Every row gives one point. Any point is a mix of the corners, with weights that add up to 1. It lies inside the corners' shape when no weight is negative. Is each point inside? If not, which corners have a negative weight?

Corners:
(1): [-3.04, -1.34, +0.92]
(2): [+1.78, -3.69, +0.14]
(3): [-4.80, +3.73, -3.14]
(4): [+0.04, +1.98, +0.66]
Points:
[-0.68, -1.76, -0.66] -> outside (4)
[-3.49, -0.55, -0.28] -> outside (4)
[-0.39, -0.94, -0.18] -> inside
[-0.32, -2.35, +0.33] -> inside
[-0.19, +1.65, +0.47] -> inside
[+0.92, -1.84, +0.19] -> inside
[+1.28, -3.11, +0.08] -> inside

Corners:
(1): [+2.63, +3.76, -3.41, -0.43, -0.28, -2.98, -3.51, +2.89]
(2): [-3.77, -2.88, -3.07, +3.16, +0.28, -0.09, -0.53, -0.39]
(3): [+3.54, +5.73, +0.54, -4.37, +2.08, +0.96, +0.44, +0.20]
(4): [-1.19, +0.49, +1.83, +2.57, +2.05, +0.12, -0.04, +2.42]
(5): [+2.70, +2.37, +1.80, -5.51, -1.60, -1.49, +1.92, -0.79]
(6): [-1.27, -1.35, -1.02, +1.81, +3.72, -0.79, +1.44, +0.76]
(7): [+0.16, +0.41, -1.97, +3.46, +1.70, -0.62, +2.68, +0.33]
(8): [-2.78, -3.07, -3.55, +3.05, +1.12, +2.97, +1.64, +3.44]
(9): [+1.95, -3.65, -1.52, -1.46, -0.14, -1.15, +1.55, -2.27]
Points:
[+1.81, +2.68, -0.43, -1.64, +0.62, -0.21, +0.41, +0.64] -> outside (6)
[-0.24, +0.30, -1.07, +0.55, +2.24, +1.78, +1.46, +1.11] -> outside (1, 5)
[-0.89, -0.43, -2.16, +2.22, +1.18, -0.22, -0.42, +1.66] -> outside (5)
[-2.15, -0.65, -1.29, +4.50, +2.17, -0.36, -0.51, +2.89] -> outside (3, 5, 9)
[-0.72, -0.05, -0.91, +2.08, +1.33, -0.20, +0.60, +1.24] -> inside
[-0.76, +0.61, -1.14, +1.13, +1.47, -0.26, +0.13, +1.39] -> outside (9)
[+0.65, +2.09, -1.40, +0.49, +1.74, -0.62, -0.28, +2.34] -> outside (2, 9)
[-0.79, -1.15, -1.59, +1.68, +1.24, -0.67, +1.02, +0.65] -> outside (3)
[-0.06, +0.98, +0.19, +0.85, +1.58, -0.04, +0.18, +1.62] -> inside

Corners:
(1): [-1.90, -0.69, +1.37, -0.99, -2.28, -1.66, -1.80, +2.11, -1.05, +5.12, -0.63, +1.57]
(2): [+0.54, +0.72, +1.80, -2.90, +4.69, +0.73, -0.65, -1.49, +2.12, +0.97, -3.59, +1.50]
(3): [+1.86, +1.48, +0.21, +5.08, -1.88, +3.05, -3.52, +1.00, -2.20, +1.49, -2.94, -1.76]
(4): [-3.77, -1.13, -0.84, +0.15, -1.39, -0.37, -3.63, -1.97, -0.63, +1.48, -0.26, +2.90]
(5): [-2.83, -1.55, +2.10, +2.24, -2.33, -1.23, -3.04, +0.52, -0.74, -1.09, +2.66, +2.55]
(6): [-3.84, -1.33, -0.53, -2.74, +1.37, +2.72, +3.37, +2.09, +0.38, -0.04, -2.65, +1.97]
(7): [+1.57, +0.46, -0.69, -0.54, +3.38, -1.21, -3.67, +2.02, +3.61, -1.25, +2.17, +2.15]
(8): [+1.14, +1.18, -3.14, -0.04, -4.15, -2.19, -2.60, +2.29, -2.19, +2.55, +3.01, -0.99]
(9): [-0.95, -0.91, -1.15, +1.38, +3.53, -1.15, -0.73, -2.38, -1.02, -1.43, -0.37, -1.51]
(10): [+0.34, -2.74, +1.72, -2.54, +3.26, +3.88, +4.39, -1.31, -1.49, +1.24, +0.33, -2.91]
(11): [-2.07, -0.07, -3.25, +2.72, +1.87, +1.97, +1.37, -3.28, +2.30, -0.07, -1.99, +0.44]
(12): [-2.76, -0.63, +0.65, -3.64, +2.92, -0.80, +0.88, +1.23, +0.88, +0.49, -0.42, -1.79]
(13): [+0.81, -1.81, -5.17, +0.95, -2.37, -1.95, -0.68, -2.97, +3.70, -1.38, -0.84, +0.39]
Points:
[-0.01, -0.29, +2.40, -0.73, +2.39, +1.42, -0.70, +2.00, -0.74, +1.13, -0.65, -0.71] -> outside (4, 8, 11, 13)
[+0.22, -0.28, +0.67, -0.71, +1.64, +0.61, -0.54, +1.33, -0.76, +0.07, +0.63, -0.64] -> outside (1, 4, 11, 13)
[-1.98, -0.85, +0.62, -0.46, +2.58, +2.06, +0.52, -0.16, +0.12, -0.39, -1.04, +0.62] -> outside (1, 8, 13)
[-2.08, -0.88, -0.76, -0.27, +0.52, +0.83, +0.13, -0.81, -0.07, +0.11, -0.83, +0.41] -> outside (1, 7)
[-0.75, +0.36, -1.28, +2.65, -2.27, -1.25, -3.43, -1.31, -0.54, +1.61, -0.49, +1.16] -> outside (6, 7, 10, 12)
[-1.79, +0.17, -0.93, +0.22, +1.36, -1.75, -2.05, -0.74, +1.27, +0.68, +0.63, +1.43] -> outside (3, 6, 10, 13)

Corners:
(1): [-0.15, -4.03, +1.33, -2.29, -1.29, +1.80, -3.24, -3.13, +3.23, +1.16, +0.36, +0.63, +0.68, +1.06, +1.43, +2.70, +0.65, +3.12, +0.21, -0.14]
(2): [+3.04, -2.04, -0.88, -0.84, -1.13, -0.63, +0.80, +1.51, -3.59, -1.99, +2.66, -2.66, -3.66, +4.04, -0.47, +0.07, -0.26, -1.32, -0.73, +4.34]
(3): [+0.01, -6.14, +0.57, -2.58, -0.52, -4.21, +1.63, -0.77, +0.68, -0.67, -1.59, -5.25, -3.31, +0.86, +0.41, -0.02, -2.95, +1.17, +1.95, +0.98]
(4): [+4.48, -3.23, -1.18, -3.57, +0.52, -1.04, -2.96, +3.35, +4.22, +0.57, -0.21, -1.48, +3.93, +3.85, +1.48, +1.40, +1.62, +3.13, -3.93, -1.48]
(5): [-3.15, -1.79, +3.45, +3.69, -3.89, -0.15, +1.61, -0.33, +0.57, -0.31, -1.96, +0.27, -5.20, +1.90, -3.13, +4.11, -2.52, -0.84, +2.71, -3.80]
(6): [-2.34, +2.05, -1.57, -1.30, +0.53, -1.52, -0.06, +2.00, -4.43, -0.32, +1.43, -2.12, +1.65, -4.19, +0.30, +3.61, -0.89, +0.56, -3.05, -0.48]
(7): [-0.42, +2.80, +2.21, -0.69, -1.58, +1.03, +1.83, -0.06, -1.81, -0.73, +2.78, +1.78, -2.48, -2.24, -2.95, -1.03, +2.16, -0.60, -1.59, +1.39]
(8): [-0.51, +0.33, +1.33, +0.03, +2.27, -2.07, -1.37, -0.72, -0.82, -1.29, +2.09, -3.12, -1.04, +1.55, +3.56, -4.25, +2.95, -0.19, +0.41, -3.25]
(9): [+0.08, +4.26, -0.11, +3.16, -1.40, -2.26, -1.93, -0.44, +0.72, +0.96, +0.04, -1.05, -0.15, -0.36, +3.36, -2.06, +0.31, -3.28, -1.85, +0.96]
(10): [+0.05, +0.78, +1.28, +1.08, +0.93, +0.97, -0.98, -0.83, -0.25, +5.00, -0.63, +0.24, +1.50, +3.32, -1.01, -0.08, -3.30, -4.37, -1.17, +2.13]
(11): [-1.07, +0.95, -0.14, +1.61, +6.08, +1.88, +2.14, -0.36, +1.86, +1.70, +0.59, +0.54, +3.27, -0.15, +0.88, -0.37, -0.85, -1.74, +0.31, +1.03]
(12): [+3.07, -0.35, +0.11, +1.71, -1.37, -0.87, -2.44, -3.42, -1.98, -0.85, +0.26, +0.56, -5.91, -0.04, -1.05, +0.86, +1.62, -0.41, +0.33, -0.64]
(13): [+0.27, +6.84, -0.77, +0.60, +1.39, -1.57, +0.43, -0.89, -0.67, +1.55, -1.78, +1.32, +2.01, +1.27, +2.17, -1.29, +3.17, -2.19, +0.79, -2.62]
(14): [+0.72, -0.42, +0.71, -0.37, +1.74, +0.16, +2.17, +3.74, -1.40, +0.04, +5.12, -3.20, +2.04, -0.06, -3.10, +2.80, +4.00, +0.02, +3.05, -1.45]
(15): [+2.86, +6.79, +2.84, +2.59, -0.90, -3.43, -0.15, +2.52, +0.54, -1.39, +2.35, +5.37, +1.81, -1.25, -3.40, +0.73, +0.70, -0.97, +1.07, -1.36]
(16): [+3.77, +0.34, +3.71, +0.09, -2.42, -0.91, -0.99, -0.07, +2.05, +3.74, -4.64, +3.47, +3.45, +3.39, +3.66, +0.07, +1.16, +1.21, -2.10, -0.43]
(17): [+0.11, -2.14, -3.74, -1.25, +3.14, -2.57, -0.93, +0.87, +2.19, +2.49, +2.41, +0.90, +0.92, +0.64, +2.72, -3.78, +0.20, -0.19, -0.39, -1.27]
(18): [-2.01, -1.50, -1.17, -0.88, +1.84, -3.13, +1.93, +0.67, -1.06, -2.60, +3.96, -0.63, +1.14, +0.42, -1.27, -0.23, +1.39, -3.85, +0.06, +0.13]
(19): [+2.27, -0.75, +1.44, +0.34, -2.01, +1.65, -4.32, -0.21, -1.25, +0.70, -3.05, -5.78, +2.07, +0.62, +1.94, -2.54, +1.05, -3.14, +1.65, -2.91]
(20): [-0.90, -1.65, -0.28, -0.37, +1.64, -1.85, +1.59, -1.05, -0.97, +0.00, -1.60, +1.43, -1.33, +2.53, -3.72, +0.06, -1.45, +0.47, +0.49, +5.45]
(21): [+3.43, -1.62, -1.97, +1.14, -2.60, -1.90, +0.77, -1.32, -1.18, -2.59, +4.94, -3.06, -3.27, -0.20, -2.51, -3.75, +1.35, +3.82, +1.01, -2.75]
Points:
[+1.98, +0.62, +2.25, +1.03, -0.22, +0.83, -2.34, +0.29, +1.99, +1.55, +0.19, +0.99, +0.92, +1.68, +1.38, -0.31, +1.10, -1.09, -0.42, -0.91] -> outside (3, 6, 13, 18, 20, 21)
[+1.06, +0.42, +0.56, +0.38, -0.61, -1.13, -0.66, -0.02, -0.57, +0.34, +0.66, -0.56, -0.45, +0.80, -0.20, -0.08, +0.57, -0.77, -0.12, -0.26] -> outside (11)
[+0.48, +0.32, +1.15, +0.42, +0.02, -0.60, +0.43, -0.37, -1.12, +0.12, +0.57, -0.60, -0.52, +1.10, -0.56, +0.18, +0.37, -0.90, +0.64, +0.02] -> outside (4, 9, 17)
[-0.98, +0.07, -0.65, -0.62, +0.39, -1.68, +0.58, +0.43, -0.38, -0.15, +0.28, -1.57, +0.89, -0.69, +0.83, -1.33, +0.50, +0.29, -1.21, -1.33] -> outside (1, 2, 10, 12, 14, 15)
[+0.24, +1.80, +0.06, +0.26, +0.40, -0.57, -0.55, +0.76, -0.24, +0.49, +1.01, -0.60, +1.81, +0.42, +1.05, -0.48, +1.29, -1.27, -0.65, -1.35] -> outside (3, 12, 20)
[+0.27, -1.20, -0.14, -0.65, +0.67, -1.01, -0.06, +0.50, -0.10, +1.00, +0.24, -2.04, +1.09, +1.70, +1.44, -0.34, +0.34, -0.15, -0.22, -0.40] -> outside (7, 12, 15)
[-0.26, +0.60, +0.80, -0.11, +0.47, -0.59, -0.18, +0.14, -0.67, -0.05, +0.69, -0.80, +0.07, +0.35, -0.50, +1.01, +0.30, -1.35, +0.12, +0.24] -> outside (16, 17, 21)
[-0.16, -0.10, +0.36, +0.45, +0.48, -0.72, +0.38, +0.00, +0.01, +0.27, +0.15, -0.19, -0.20, +0.85, -0.59, +0.49, -0.09, -0.41, +0.07, -0.01] -> inside
[+0.81, +0.13, +0.62, -0.01, +0.35, -0.84, +0.19, +0.42, -0.47, +0.25, +0.73, -0.34, +0.33, +0.76, -0.73, +0.41, +0.81, -0.21, +0.51, -0.62] -> outside (9)

Corners:
(1): [+1.77, +0.35, -1.55, -1.53, -2.29, -0.83, -0.80, -1.21, +5.46, -1.82, -1.40, +1.62, -0.97, +3.16, -3.82, +0.26, -4.91, -1.00, -4.09, -0.48]
(2): [-2.17, +0.80, +1.52, -1.01, -1.16, -0.95, +4.65, +0.65, +1.96, -2.24, -0.31, +5.82, -1.43, -0.78, -0.33, -0.72, +2.75, +0.80, -3.12, +3.36]
(3): [-2.05, +1.19, +1.44, -2.78, +3.67, +1.51, +1.33, -1.62, +3.19, +1.52, -3.42, +2.10, +2.38, -0.93, -2.68, +1.70, +2.19, -1.93, -1.04, +0.59]
(4): [-0.64, -1.42, +1.08, +1.52, +2.10, +0.77, +0.65, -0.68, -0.05, -0.06, -1.21, +1.13, +0.02, +1.88, +1.73, -3.51, +3.93, +1.19, -1.74, +0.52]
(5): [+0.66, +1.69, +2.37, -1.78, -6.18, -0.88, -0.46, -3.29, -1.27, -4.58, -0.42, -2.83, +1.90, -2.76, -0.46, -2.60, +0.52, -0.48, +0.75, -5.15]
(6): [+2.45, +0.99, -1.40, +1.49, -0.11, -2.29, -0.56, -0.46, +3.02, -3.39, +1.59, -1.82, +2.60, -2.12, +2.82, -3.26, -0.33, -2.02, +0.68, -3.38]
(7): [+2.25, -1.51, +0.58, +2.53, -1.93, +1.39, -3.12, -0.75, -1.40, -2.58, +0.00, -0.44, -0.04, -4.61, +5.80, +0.47, -1.73, -2.45, -0.18, -1.13]
(8): [-1.37, -2.12, -1.87, -1.43, +1.13, -0.41, +2.89, -1.87, +2.97, +3.35, -0.19, +0.91, -0.21, +2.95, +0.04, +2.17, +2.41, +0.53, -0.53, +0.78]
(9): [+0.80, +2.37, +2.16, +0.47, +0.11, -0.22, -2.47, -1.11, -1.15, -3.46, +3.57, +2.06, +1.65, -3.07, -0.60, +0.25, -0.64, -0.59, +2.34, +1.32]
(10): [-2.98, -1.25, -2.17, -0.95, +1.08, -0.33, -0.56, +1.68, -1.59, +1.43, +1.01, +0.06, -0.04, -2.10, -1.46, +0.08, +2.60, -1.73, -1.24, +0.48]
(11): [+2.60, +3.06, +1.36, -2.56, -0.32, -0.18, -0.24, +0.11, -1.69, -1.54, +0.74, +1.64, -0.67, -3.84, +1.66, -2.69, +1.02, -1.32, +0.92, -2.02]
(12): [-2.89, +1.81, +0.03, +2.91, +2.56, -4.05, +2.46, -2.09, +1.19, +1.36, +2.39, +4.02, +0.22, +2.37, -0.84, -1.17, -0.75, -2.40, +0.12, +0.13]
(13): [-5.53, +3.08, -2.06, -3.52, -1.36, +2.34, -5.08, -3.62, -0.96, +2.00, -2.32, -1.53, -0.63, +3.53, +2.55, -1.08, +4.99, +1.94, -0.50, -1.65]
(14): [+3.06, +5.71, -3.75, -1.57, +0.53, -2.23, -3.56, -1.79, -3.11, -1.92, +0.15, -3.84, -1.78, +0.54, +2.61, +3.41, +1.14, -0.48, -1.17, -0.91]
(15): [-1.39, +3.20, +0.40, -1.50, -4.29, +1.58, -3.92, +1.02, -1.04, -0.24, -0.32, -2.83, -1.58, +2.93, +3.02, -1.07, +1.77, -0.68, -0.74, -0.17]
(16): [+2.53, +2.23, +2.60, -0.13, +1.57, -1.11, -2.35, +0.01, -0.35, -3.77, +1.34, -2.64, -0.81, -4.14, +3.16, +0.05, -1.61, -0.65, -2.98, -4.94]
(17): [-5.00, -1.26, -0.53, -1.03, +4.16, -2.64, -0.48, +2.14, +2.74, +2.15, -2.92, +2.57, -1.87, +1.00, -3.68, +0.83, -0.30, -1.20, +0.78, +1.81]
(18): [+4.55, -0.09, +1.93, +2.01, -2.40, -0.99, -0.73, -2.37, -0.13, -4.24, +5.08, +1.34, -3.25, -4.99, +2.51, +0.02, -1.44, -4.00, +0.22, +2.90]
(19): [+0.93, +2.08, +1.15, +1.08, +0.28, -0.62, -0.19, +0.06, +0.23, +0.03, -1.19, -0.35, -1.24, -4.92, +2.43, -3.06, -1.55, +0.73, -0.59, +1.41]
(20): [+0.45, -0.66, +0.10, +2.15, -0.19, +1.67, -0.77, +2.21, +3.48, +0.64, -0.61, +3.05, -2.89, -1.89, -2.57, +0.47, -0.57, -0.41, -1.65, +0.26]
(21): [-4.17, +0.70, -0.43, -1.04, +1.07, +4.28, +3.68, +1.43, -0.15, -1.46, -0.90, +1.28, -0.72, +0.30, -0.28, +0.33, +1.09, -0.85, -0.76, +0.09]
Points:
[+0.41, +1.52, +0.39, -0.46, -1.02, +0.20, -0.25, -1.71, +0.42, -1.80, -0.03, +0.24, +0.79, -0.64, +1.64, -1.21, +0.84, -0.93, -0.09, -0.62] -> outside (10, 16, 17, 20)
[-0.61, +0.42, -0.15, -0.51, -0.80, +0.53, -0.49, -0.69, +1.05, -0.85, -0.52, +0.53, -0.48, -0.69, -0.22, -0.02, +0.73, -0.71, -0.49, +0.52] -> outside (11, 12, 16)
[+0.28, +1.21, -0.58, -0.74, -0.29, -0.05, -1.69, -0.57, +0.29, -1.01, +0.06, -0.80, -0.21, -1.47, +0.90, +0.14, +0.18, -1.25, -0.26, -0.81] -> outside (2, 4, 12)
[-0.54, +0.98, +0.32, -0.56, +0.06, -0.40, -0.37, -0.96, -0.17, -0.67, +0.15, +0.72, -0.52, -0.95, +0.81, -0.14, +0.53, -1.02, -0.41, +0.08] -> outside (6, 20)
[-0.40, +0.28, +0.07, +0.21, -0.22, +0.36, -0.73, +0.19, +0.45, -0.55, -0.07, +0.58, -0.74, -1.16, +0.34, -0.47, +0.72, -0.77, -0.99, -0.32] -> inside
[+0.02, -0.05, +1.07, +0.78, +0.88, -0.62, +0.95, +0.31, +1.34, -1.05, +0.85, +2.46, -0.48, -1.81, +0.31, -0.72, -0.26, -1.56, -0.61, +0.80] -> outside (5, 13, 14)
[-0.21, +0.80, +0.07, -0.35, +0.15, -0.45, -0.21, -0.36, +0.93, -0.77, -0.19, +0.10, -0.52, -0.77, +0.93, -0.50, +0.34, -0.82, -1.14, -0.90] -> outside (9)
